Each row is a point. A path goes straight from each point to the next, and from the last back to the first. The post is the endless flat space through its rows: a point in 2 columns, a line in 3, a plane in 4, and so on, so that a path can go around it. Count how often the path circles the post. Going back the other way cancels.

Post (2 x 3)
-4,-9,-21
6,10,14
Path (29 x 3)
8,-8,-27
-1,-5,-37
-18,-22,-60
-16,-8,-7
-15,-36,-13
2,-32,-2
-5,11,30
-28,11,-29
-31,-14,-42
-24,-25,-4
-3,12,22
0,-27,15
10,-10,0
17,0,-28
8,23,-2
-29,0,-20
-8,5,28
2,-27,7
15,-14,-16
7,11,-3
-18,14,-30
-32,-5,5
-16,-37,-46
15,-19,-5
22,3,-27
5,25,8
13,13,9
20,13,4
-1,3,-20
Times around: 3

Post (5 x 6)
-8,14,-24,-26,-8,18
1,-14,-23,-4,-7,-31
16,-8,-13,20,-10,10
12,7,-17,6,3,-14
16,2,6,18,-9,-7
Path (28 x 6)
-11,-3,13,-29,-54,12
20,-1,-4,52,-13,-12
0,14,-22,5,12,-23
15,-5,-1,9,-3,4
17,1,-28,-5,0,18
-4,12,-21,-17,-23,4
12,13,-10,30,-21,5
12,10,-49,-30,-8,12
19,20,-9,-20,21,-1
15,-9,-32,19,21,-7
-19,12,9,-1,-20,-26
2,19,-24,3,-16,-11
9,5,-16,-14,-11,-1
26,3,3,4,11,12
0,13,-6,-17,11,-12
-8,6,20,27,-22,-10
-1,-8,-6,3,-30,-20
27,31,-26,-11,11,-11
10,-19,-23,-12,3,-12
-5,17,-19,-28,24,8
2,24,-29,-4,20,-28
-13,4,-47,-25,-9,-20
14,-22,-44,1,-2,-60
11,-21,-30,-23,-4,-20
8,2,21,4,-4,-11
-4,17,-31,5,18,-12
0,18,-23,-5,-13,-9
0,-8,-15,-21,-37,1
Times around: 3

Post (7 x 8)
41,-9,21,-28,-9,-26,-28,-20
-23,6,-3,19,3,-28,12,-16
7,-13,-41,-10,20,15,-5,-24
17,-21,-5,-1,-11,22,-32,12
5,11,16,-1,6,9,11,-7
-12,12,-11,20,18,17,2,-7
-2,3,10,28,-3,19,9,-5
Path (27 x 8)
-26,-10,15,16,-3,6,2,8
3,-24,-6,-32,-11,-12,13,-20
25,43,5,-47,21,-44,-20,-36
5,3,2,7,-3,-12,-3,14
-20,-5,-15,23,19,25,13,-1
1,10,10,-26,30,7,-6,-42
13,-14,22,21,-37,23,5,-15
1,20,-16,20,11,-33,37,-44
-31,-9,-60,19,28,22,-17,14
-16,18,-9,37,15,-6,34,-2
6,14,-11,33,-8,30,9,-16
-4,-2,-8,14,0,-9,10,-38
-12,4,15,13,6,5,-20,7
-13,8,-8,21,24,-15,-3,-9
13,-6,-57,35,18,10,26,-35
-5,19,14,13,-13,-9,-16,12
8,-10,-16,-20,2,18,-1,-37
-16,24,-2,16,2,-40,-1,-5
-21,36,28,7,-4,-3,-5,31
6,-22,-24,1,-14,20,12,-38
-12,13,20,-14,22,28,-9,-10
-18,3,-9,35,17,0,-7,17
2,24,-27,-8,40,9,1,-13
-8,9,-49,36,25,32,-14,-16
-17,24,0,10,3,7,15,-3
22,5,0,-17,-7,-16,25,-18
45,-10,41,-21,-4,-15,1,1
Times around: 0

Post (10 x 11)
-2,4,10,2,4,3,-9,14,14,4,-3
12,6,-2,5,-10,-27,22,-13,-7,-13,-10
-7,5,-4,24,9,3,22,2,-9,6,-17
-6,14,5,-17,16,1,5,-43,16,-15,12
-11,6,12,9,-5,-3,-2,-9,-4,-3,21
-27,-23,27,19,-13,17,-28,4,-17,-37,-13
17,24,-10,-26,6,2,30,20,-11,-4,-16
4,-16,15,24,-6,-4,5,-12,-14,6,-16
30,7,-27,-11,1,-15,10,6,-7,-3,-11
-8,6,3,8,7,-11,-7,1,-13,11,-6
Path (23 x 11)
3,17,-7,-12,6,2,0,-11,-33,15,11
10,-41,15,21,16,5,-26,-20,-1,-32,-60
-15,2,10,2,23,-2,1,-35,5,-4,-1
18,-13,18,-10,5,10,-1,22,-26,6,-27
2,17,-4,-5,13,-24,-31,-26,-23,-5,22
-2,34,-6,4,-12,-7,-9,4,-9,13,21
-6,4,14,8,-12,-1,39,-5,-17,-4,-5
9,-19,-6,24,-17,-17,14,17,-19,-25,6
1,5,20,-5,-3,-24,8,-24,-15,-27,-5
-14,35,-13,-7,-1,-10,-10,33,-10,-10,-7
-5,14,8,5,-2,0,21,-8,23,-3,0
-22,2,7,-1,21,8,28,-23,-11,8,3
-11,18,3,-26,13,-28,-3,-2,-12,-12,-3
-10,24,-23,2,5,-9,23,37,-13,7,-3
-30,17,20,-4,-9,-16,-30,-26,-14,2,30
7,0,11,5,-4,19,-9,19,5,-6,-1
45,3,-27,-2,31,-28,12,-37,6,28,12
1,-14,-2,11,8,9,-19,12,5,16,6
-17,15,14,20,-14,3,33,-33,-6,-4,12
-1,35,23,-33,-5,-9,-1,-11,-6,-8,-1
-4,8,-9,6,20,-20,-13,16,-18,12,-4
-14,-22,3,10,-4,0,-30,-4,11,-35,-2
-13,9,37,-3,-24,5,0,29,-15,17,8
Times around: 1
